Each row is a point. Two turns around zero, p and q, are shown by what they do to some points. Where does a point land after both, in the order given? Backwards means that the second turn is done in reverse. Each puzzle has new turns, and all numbers are rounded.
In the rows, 128 means zero.

Turn p:
[160 154] => [148  92]
[152 122] => [118 106]
[ 71 107] => [118 188]
Turn q:
[154 135] => [152 141]
[139 158] => [132 160]
[149 128] => [148 133]
[60 75] => [73 61]
[138 144] => [134 146]
Where do these land?
q, then p backwards: [ 98 162] => [109  87]
p, then q backwards: [160 126] => [113  99]
p, then q: [ 80 121] => [119 176]
p, then q backwards: [173 103] => [87 97]

Turn p:
[161  90 104 110] => [148 105  99  87]
[ 53 146 176 165] => [ 60 140 183 172]
[132 123 129  82] => [147 147 139  92]
[182 128 128 138] => [170  98 113 136]
[112 154 103 146] => [115 150 106 155]
Turn q:
[146  89 117 129] => [146  95 116 148]
[160  87 185 172] => [168 121 179 188]
[141 152  95 118] => [101 135  94 128]
[ 63 171 129 134] => [ 91 147 159  70]
[130 142 114  86] => [134 143  91 105]
Where do these land?
p, then q: [117 118 156  86] => [162 167 127 118]
q, then p backwards: [178  91 132 138] => [163 160 133 169]
p, then q: [179  78 147 105] => [191 112  89 143]
p, then q backwards: [100 152 140 160] => [155 143 127 168]
p, then q: [121 181 114 146] => [ 78 137 147 150]
q, then p: [ 82 107  66 106] => [110 141 114  49]
q, then p: [118 168 142 155] => [114 152 163 152]

Turn p:
[137  88 106 168 142  82 178 103] => [174  62 139 114 117 111 171 139]
[ 87 141 201  87  96 145 102  81] => [ 47 146  92 146  66 146 125 111]
[ 99 123 170 102 176 123 115 132] => [ 66 132 151 140 126 113 141 157]
[125  84  68 158 104 131 118 101] => [172  71 142 121 120 157  94 108]
[111 144 122 159 118 124 109 139] => [138 125 107 127 129 118  95 147]
[145  95 132 167 104 176  92 166] => [171 160 155 158 105 151  77 148]
[167 130  87 118 133  58 143 149] => [163 111 144 100 162  67 146  93]
[127 172 116  76 123 120 163 172] => [114 177 120  71 165 116 150 114]
[154 176 150 117 157 192 132 108] => [107 167 100 175 164 172 155 134]
Turn q:
[104 137 137  75 152 136 105 158] => [117 118 125  71 168 137 112 141]
[ 86 127 144 146 125 100 150 154] => [130 130 165 133 158 148 148  94]
[ 86 147 134  44 112 119 135 131] => [ 92 141 122  48 153 110 138 102]
[102 103  67 162 149 123 115 103] => [106 126 110 190 165 105 149 150]
[129 133 155 135 154 109 110 111] => [160 149 139 129 144 115 107 134]
[206 146 146 165 114 107 171  62] => [192 153 121 161  44  87 145 115]
[ 87 143 139 122  57 159 113 134] => [ 57 158 155 112 105 153 120 115]
[187  45 131 169 142 186 123 162] => [149  84  69 185 104 200  86 138]
[ 92 158 122 127 146 146 139 149] => [118 131 147 108 152 150 160 151]
[201 140 105 135 129  96 119 116] => [160  90 125 144  87  76 115 139]
Where do these land?
q, then p: [140  77 166 146 165 131 113 100] => [159 124 117 176 179 125 100 119]
p, then q: [163 124 139 140  97 101  99 103] => [126 139 134 176 104  90 120 116]
q, then p: [148  95 180 107  81 105 137 104] => [112 101  81 155 123 136 107  69]
q, then p: [115 154 181 152 106 151  92 137] => [ 96 184 103 155 116 132  99 137]
p, then q: [120 157 119 165 194 128 158 146] => [167  69 128 120 165 161 147 130]
p, then q: [ 85 149  85 157 140 164 162 131] => [119  82  84 100 145 162 122 163]
q, then p: [128 153  83  66 116 169 162 110] => [120 123 136  35 139 143 140 105]
p, then q backwards: [176  80  95  78  90  99 108 186] => [117 160 202 122  98  46 131 120]
q, then p backwards: [ 77 162 104 142 162 105 121 134] => [146 130 118 116 196 123 145 156]
